Each row of a before or after table is a point. One or more steps were done to the points. Then noise was added and the rows were shuffled. The steps act on how far a point lies along the listed directions, d1 being the first. What was done? A step turns or swaps two directions, mirrors them in a line or flattens them onto one, adds a multiple of one to another, or multiplies one. Angles are multiples of 10 degrees, from the lower direction toward the higher: turns from -170 to 170, lines from 10 to 170 but not 90. Use the fewest steps. Two steps may share a direction if one is a turn and the other turns, adds or multiplies; they go together, in the order done. Otherwise the lowest direction goes first.
In the rows, zero is written as 128.

Directions:
(1): 173,145
(2): 111,173
Before (12 x 2):
134,91
154,118
151,153
153,102
157,109
160,120
124,116
130,139
156,134
117,133
157,140
120,149
After (12 x 2):
167,51
102,191
158,80
114,152
120,158
157,79
163,24
134,100
123,174
140,134
170,38
142,118
Steps: multiply d1 by 0.4; multiply d2 by 3

Directions:
(1): 162,168,164,153
(2): 137,171,76,120
(3): 186,96,113,120
(4): 123,114,105,191
Before (9 x 4):
180,131,92,192
136,124,111,116
85,106,146,110
163,115,75,187
114,171,157,78
175,136,103,205
123,130,121,96
151,148,111,185
104,166,101,127
After (9 x 4):
55,79,114,83
99,175,105,122
85,97,109,101
150,159,103,186
66,101,150,71
177,148,119,122
131,150,142,148
117,139,140,130
57,86,125,90
Steps: turn d1 and d4 by 130 degrees; mirror d2 and d3 in the line at 140 degrees

Directions:
(1): 182,102,79,152,109,118
(2): 125,166,130,147,68,168
(3): 152,113,127,56,113,156
(4): 174,182,150,116,132,91
Before (13 x 6):
168,178,143,137,162,70
112,93,144,110,187,102
192,136,99,39,120,123
159,110,84,138,117,124
148,170,125,190,114,140
81,158,138,180,201,74
188,138,102,144,121,94
141,129,135,159,109,156
189,162,84,144,102,100
109,101,117,96,109,150
175,142,135,75,137,115
80,155,152,169,75,172
108,153,152,148,138,91
After (13 x 6):
147,144,147,146,109,150
98,143,146,157,137,96
135,125,128,77,109,136
101,71,101,131,138,152
113,171,138,170,197,62
129,113,64,182,106,129
112,205,185,129,81,152
103,51,60,104,120,167
166,116,87,136,118,122
139,97,136,110,182,92
90,102,103,198,163,109
133,170,131,190,118,144
143,95,84,178,123,117
Steps: add -0.3 times d2 to d1; mirror d3 and d4 in the line at 160 degrees

Directions:
(1): 103,118,190,154,179,90,100,111,118
(2): 171,200,136,114,136,140,78,105,136
(3): 124,116,177,114,47,123,109,113,106
(4): 52,170,119,145,113,143,101,165,138
Before (13 x 9):
153,117,115,102,55,143,133,140,122
145,96,143,129,99,135,149,125,115
154,82,98,93,76,162,171,137,129
117,76,133,146,133,110,167,124,113
98,84,155,153,158,104,153,132,133
99,99,123,142,190,110,146,165,132
69,71,149,153,183,85,150,127,110
122,71,143,140,123,101,140,130,115
84,177,101,149,120,184,125,157,154
71,177,120,135,127,157,105,183,148
163,158,106,104,102,140,103,156,124
144,156,104,122,83,147,133,149,118
136,68,141,155,169,116,154,125,118
After (13 x 9):
67,184,147,140,128,150,91,177,144
71,179,149,159,158,153,97,137,147
118,24,151,146,93,115,184,128,103
139,126,82,129,191,124,151,153,138
138,84,102,138,141,146,174,139,125
74,54,169,130,94,100,152,156,100
90,40,137,135,72,120,187,145,123
96,34,118,145,108,105,201,133,108
115,36,101,135,97,112,181,155,121
165,187,115,120,180,127,70,141,129
54,14,136,128,46,107,195,142,88
116,56,101,141,206,122,186,144,143
139,170,112,144,175,127,116,149,129
Steps: turn d1 and d3 by 120 degrees; multiply d2 by 2

Directions:
(1): 64,125,160,133,177,177,114,104,119,107,169
(2): 180,143,137,86,166,129,124,54,140,104,108
(3): 126,131,197,55,107,130,147,170,135,117,129
Before (10 x 11):
125,118,169,77,126,130,131,156,130,119,137
221,141,146,39,126,82,172,104,132,109,79
186,120,131,88,92,91,143,123,127,147,106
157,129,103,116,94,82,132,165,135,136,138
98,113,114,155,103,115,131,158,125,138,126
88,98,138,128,140,132,136,143,138,120,171
136,131,125,163,167,120,120,58,121,111,128
92,122,203,55,192,179,117,104,123,66,138
96,117,154,129,79,119,140,175,125,135,133
130,103,95,165,74,80,144,200,121,167,119
After (10 x 11):
111,116,169,84,137,141,127,148,127,115,149
194,134,122,129,129,81,139,80,135,125,94
45,96,102,216,130,135,118,171,103,152,169
105,112,139,128,177,156,118,62,115,123,164
125,98,136,114,100,104,147,175,145,135,147
64,114,157,149,94,137,131,168,118,132,151
84,108,110,165,103,123,130,166,121,139,133
126,139,157,77,232,160,138,15,118,72,149
86,125,109,151,151,135,112,128,119,116,184
182,127,199,10,129,116,145,143,136,87,83
Steps: mirror d1 and d3 in the line at 70 degrees; multiply d2 by 1.3

Directions:
(1): 156,169,161,115,112,137,185,139,133,163,134,172,119,54
(2): 115,178,139,62,153,154,136,96,129,73,182,141,135,152
(3): 134,130,176,121,170,157,75,104,186,137,71,157,106,129
(4): 68,166,135,179,164,113,161,151,103,99,103,154,78,143
Before (11 x 14):
112,119,107,154,142,106,115,121,140,101,133,89,107,155
94,165,134,145,151,116,169,148,82,98,195,131,135,125
133,137,179,162,162,124,63,144,183,182,18,135,95,110
101,167,156,110,175,139,115,100,104,65,157,139,113,172
130,75,57,156,127,105,84,106,124,146,142,37,163,179
152,71,80,134,112,118,93,142,128,130,142,77,190,185
62,179,181,81,238,179,125,78,187,60,107,181,99,156
148,68,132,172,113,114,98,161,164,215,90,124,131,95
117,19,94,192,102,90,53,128,152,193,81,90,125,149
106,94,122,143,138,112,70,120,134,88,112,98,145,174
89,127,105,177,152,95,146,134,75,138,139,131,100,157
After (11 x 14):
137,106,91,139,112,97,150,132,72,163,179,114,143,128
115,99,135,177,149,117,108,159,160,189,93,139,110,114
112,78,130,175,118,110,102,137,159,185,76,141,101,111
65,177,142,202,168,85,140,171,108,124,54,139,67,134
134,126,123,134,116,109,141,132,138,114,144,93,113,115
135,121,113,111,116,115,138,132,94,119,205,104,183,119
115,135,142,144,127,114,119,131,131,111,119,130,130,124
163,122,123,130,140,137,98,92,170,183,119,96,145,118
28,180,128,136,201,136,211,126,94,53,153,159,100,150
169,106,142,124,127,150,100,131,180,155,109,137,162,139
109,165,143,126,135,119,148,122,83,89,176,130,125,140
Steps: multiply d1 by 0; multiply d2 by 0.7; turn d3 and d4 by 70 degrees

Directions:
(1): 167,127,149,165,129,112,89,166,165,161,150,173,104,107,100,183,119,72,128,66
(2): 122,113,79,173,205,75,124,153,77,145,97,165,107,119,124,108,148,177,132,111
(3): 160,93,207,184,162,168,116,99,106,127,136,128,109,152,205,120,127,133,148,130
(4): 92,137,127,142,106,182,145,106,87,108,47,112,74,117,107,133,112,104,121,63
Before (11 x 20):
96,125,113,94,117,144,143,101,130,99,147,113,129,139,130,119,119,139,131,164
159,110,112,154,176,62,103,172,152,177,199,170,142,141,119,153,157,137,125,152
191,140,179,102,66,123,93,161,212,150,176,146,138,116,95,203,110,82,118,84
155,128,235,136,103,171,93,123,204,138,198,143,148,136,170,160,89,55,154,103
125,101,90,115,155,79,131,149,131,120,165,140,167,125,124,100,166,187,111,152
136,78,180,197,188,155,112,109,66,114,89,164,92,136,192,106,140,166,160,102
123,133,123,130,128,107,133,130,127,129,144,123,126,125,137,113,127,163,118,159
98,150,99,24,78,134,163,100,169,92,162,85,183,145,102,127,121,141,135,205
176,123,147,170,133,102,89,159,184,148,149,162,127,123,135,164,144,98,110,93
121,143,78,77,109,106,123,143,166,151,150,119,142,109,102,129,130,128,128,133
132,141,124,136,106,95,118,151,151,137,165,135,157,131,124,151,135,109,109,136
After (11 x 20):
158,90,212,182,137,171,91,122,124,128,119,171,93,125,163,154,123,103,154,74
149,105,103,182,190,81,113,148,118,135,112,156,128,135,167,105,165,170,115,126
169,93,139,172,193,77,102,162,140,177,199,168,133,150,150,147,154,145,131,157
102,144,112,35,87,139,161,100,163,91,163,85,181,152,119,125,124,142,139,209
142,132,153,133,109,122,120,129,153,138,163,125,124,122,138,136,114,133,119,147
163,103,158,125,116,113,105,149,178,128,202,144,157,124,126,142,147,119,115,123
102,128,126,96,102,152,139,103,146,102,158,113,129,132,131,131,112,119,132,156
120,128,112,147,141,87,124,140,116,132,149,130,154,141,145,121,146,149,114,155
124,117,76,122,190,67,146,139,67,127,93,135,141,140,146,83,155,246,125,154
117,138,75,87,126,103,124,140,147,152,145,118,138,113,114,116,135,144,129,140
95,103,143,156,220,122,147,105,69,111,122,128,149,158,213,47,131,212,156,172
Steps: swap d1 and d2; add -0.5 times d4 to d3

Directions:
(1): 132,142,105,187,107,135,187,118,175,123,104,166,131,193,147,128,110,75,82,150,160,138,180,92
(2): 183,92,158,108,153,141,150,99,100,121,83,194,119,146,69,120,193,142,109,82,163,155,124,142
(3): 105,136,116,126,120,173,133,83,100,209,137,117,136,176,114,189,188,148,136,151,88,82,149,103
(4): 123,103,23,167,126,97,124,141,104,169,60,153,137,96,167,146,126,171,121,111,137,135,113,153
Before (12 x 24):
93,119,50,140,130,149,109,77,71,244,117,126,134,127,143,214,204,189,160,137,74,67,126,127
146,119,118,91,124,138,102,115,122,146,106,113,112,100,91,128,152,158,166,103,144,109,125,146
73,162,84,134,114,111,96,159,168,138,179,65,116,135,189,121,97,140,153,157,88,100,118,126
99,163,174,117,120,165,125,129,128,144,167,86,138,149,121,150,125,110,174,149,83,101,122,93
114,193,225,70,116,199,139,70,157,174,213,79,113,207,70,158,182,87,150,170,74,86,174,71
97,141,110,94,116,126,88,168,118,128,151,65,125,81,147,134,59,157,165,135,109,134,75,138
132,98,31,197,123,82,133,147,104,142,55,172,142,121,165,145,134,150,109,123,142,149,108,143
119,143,115,127,103,143,122,100,99,180,149,96,135,146,133,147,169,143,154,141,89,85,135,126
107,160,114,199,101,142,194,119,169,164,142,144,147,235,153,170,140,72,65,190,137,108,205,47
137,125,66,160,120,134,166,108,122,157,46,184,124,137,137,126,136,130,88,128,162,161,150,138
152,128,124,133,144,139,158,106,132,135,110,169,142,136,113,138,144,117,137,132,149,120,136,114
118,155,170,105,128,155,135,107,127,132,177,93,112,165,112,130,131,114,140,150,109,103,157,111
After (12 x 24):
105,126,45,145,117,137,137,107,98,192,62,148,132,115,153,149,137,160,111,142,120,133,134,144
151,142,179,114,140,144,163,115,143,94,143,146,103,161,105,101,128,104,115,118,147,141,155,123
182,69,137,93,171,109,117,95,67,134,77,208,112,84,72,125,215,182,138,56,155,152,84,182
174,104,158,111,132,119,132,121,105,106,118,155,124,120,102,91,173,135,123,86,148,145,120,154
157,128,199,117,132,135,157,133,140,79,120,163,118,146,92,99,119,92,147,107,157,163,119,117
140,131,146,91,116,148,94,107,125,147,128,93,118,112,85,126,158,150,171,113,137,102,121,134
143,138,99,143,143,143,155,110,128,151,118,152,145,130,123,153,142,124,139,143,131,104,138,118
111,99,38,176,126,89,94,148,79,163,77,131,142,94,167,162,144,173,132,118,106,126,86,153
166,110,83,201,132,88,200,146,155,120,60,218,142,186,135,129,144,98,38,118,207,169,173,101
140,123,127,120,142,77,113,172,172,57,131,137,108,116,148,56,107,129,122,94,153,171,93,168
125,132,153,78,127,125,97,172,124,79,154,83,115,82,115,108,63,143,150,113,134,161,77,140
200,152,236,97,137,164,190,80,172,88,135,189,100,209,38,82,171,65,96,109,182,173,177,92
Steps: turn d1 and d4 by 30 degrees; swap d2 and d3

Directions:
(1): 122,102,167,120,149,133,56,128,145,165,105,164,157,128,169,103,129,97,137,153,155,134,181,115,60,130,114,109,87,47,169,77,81,124,81,94,160,177,155,55,139,122,131,124,124,94,121,88
(2): 95,104,99,127,82,125,107,173,162,104,209,173,119,173,91,97,146,164,137,138,101,114,136,105,124,102,176,86,113,141,183,149,139,148,89,123,136,185,37,142,52,115,108,123,95,106,143,129
(3): 125,157,99,124,100,130,121,118,117,112,108,106,173,133,103,132,61,103,133,162,158,34,141,105,109,112,103,105,181,189,84,107,59,93,147,90,203,179,139,159,85,150,170,127,105,131,128,140
(4): 71,62,104,121,78,116,96,140,73,132,102,138,160,133,138,91,104,168,120,150,170,144,171,86,177,99,132,135,168,79,128,134,122,150,201,152,85,95,155,92,75,180,103,173,143,141,97,161
(5): 142,136,173,130,170,134,161,144,25,139,128,140,120,93,116,106,46,83,125,85,113,154,130,145,132,128,146,140,107,92,114,192,69,112,144,124,123,143,64,123,107,141,88,147,67,101,189,116
Before (10 x 48):
113,113,122,125,120,132,108,120,126,128,104,127,152,134,137,118,126,145,129,152,147,109,148,122,128,124,128,126,142,120,123,97,120,132,139,126,125,122,169,122,118,148,128,125,146,140,101,126
130,124,157,120,141,144,105,147,143,145,146,157,139,140,129,101,124,95,126,129,117,112,150,122,84,137,144,102,88,105,158,116,85,133,82,104,179,204,78,109,108,111,123,122,100,88,143,93
126,126,139,133,129,135,146,133,80,108,141,121,124,124,109,126,89,142,125,113,113,147,115,135,161,123,148,128,122,138,122,166,123,126,140,136,105,116,93,133,113,139,121,141,101,128,158,134
112,98,132,132,116,116,143,160,117,128,171,156,104,135,110,108,142,153,121,112,119,160,128,144,155,111,168,124,102,102,172,173,149,158,119,145,100,121,64,122,104,116,98,149,106,122,147,145
113,123,113,127,112,127,127,139,153,115,154,141,123,138,117,125,148,149,136,129,123,112,125,104,128,130,132,113,128,146,143,126,145,145,120,126,131,132,117,132,100,122,123,122,130,129,132,129
144,149,134,131,128,132,139,146,137,115,161,148,134,128,105,120,110,111,133,121,102,103,125,132,106,131,151,118,114,154,138,139,95,122,101,110,158,175,80,139,97,117,121,110,88,108,169,105
110,89,127,129,109,115,112,151,113,119,158,155,126,143,120,97,132,145,134,117,120,133,143,120,148,114,152,113,107,116,151,156,130,159,146,139,92,137,81,134,74,142,105,129,112,126,142,132
134,155,129,134,120,119,122,119,133,124,122,113,130,118,124,144,128,112,145,129,135,97,111,137,120,129,111,136,132,149,124,120,129,110,121,128,146,137,137,140,150,125,143,112,125,128,128,121
108,118,126,129,114,114,88,143,131,136,149,147,142,144,136,109,133,130,137,140,126,129,154,115,103,127,141,105,112,104,150,117,117,136,104,116,148,154,102,109,98,120,125,127,114,114,129,117
92,79,125,128,118,146,100,148,86,135,121,161,143,120,130,105,93,139,124,133,143,136,164,110,135,100,148,122,120,81,144,141,98,136,155,134,112,140,101,102,75,150,92,151,109,111,130,133
After (10 x 48):
117,115,128,129,105,128,114,177,138,115,200,184,131,149,95,90,116,131,135,124,93,116,142,115,107,113,183,99,94,127,179,155,95,139,83,113,148,201,28,125,52,116,95,118,67,91,179,102
110,114,123,130,106,135,128,139,83,103,139,126,144,134,103,117,78,150,127,134,129,122,130,116,158,111,146,115,138,142,123,155,108,125,146,127,121,133,96,130,85,151,129,146,99,126,149,139
92,102,114,129,96,110,89,166,151,123,197,171,121,164,121,97,162,161,140,131,101,149,148,112,115,119,175,93,97,104,185,139,149,156,85,129,127,159,51,115,72,105,105,126,106,109,136,117
103,118,104,127,97,127,118,156,169,104,189,159,120,155,100,111,152,158,140,134,110,101,129,95,119,119,150,92,119,154,166,132,143,147,97,118,141,162,77,140,71,115,118,116,114,118,142,126
125,117,131,125,135,131,110,113,139,136,97,125,143,129,149,128,145,140,130,146,144,124,141,133,120,134,121,134,129,113,125,89,134,133,129,128,116,108,183,116,148,138,132,117,159,142,96,117
139,155,148,133,139,121,119,114,121,135,105,114,133,107,136,143,120,96,144,124,139,109,117,141,111,133,105,141,122,126,124,118,118,105,121,124,146,134,150,126,165,125,141,115,126,124,131,113
84,77,92,129,65,110,98,178,144,97,208,174,126,176,89,82,145,176,140,132,107,108,146,99,150,93,178,83,113,144,180,163,142,171,128,134,103,171,32,153,18,138,104,125,94,120,143,144
106,89,151,122,122,139,108,181,146,135,207,192,110,160,114,78,156,134,126,113,86,158,144,117,111,126,188,97,63,84,204,154,128,166,70,128,133,200,13,108,74,102,81,130,89,78,154,99
72,60,101,129,88,142,89,162,121,122,153,174,133,147,123,99,132,175,125,142,135,142,163,99,147,92,167,109,119,89,170,141,137,156,145,148,95,138,85,108,56,141,86,147,120,115,117,142
82,93,86,132,60,112,140,187,134,97,224,168,108,170,68,93,140,187,124,128,106,118,127,120,169,84,194,92,129,151,182,189,153,165,117,141,117,157,9,156,32,120,98,147,84,124,150,165
Steps: turn d1 and d3 by -60 degrees; multiply d2 by 2.5; turn d4 and d5 by -30 degrees
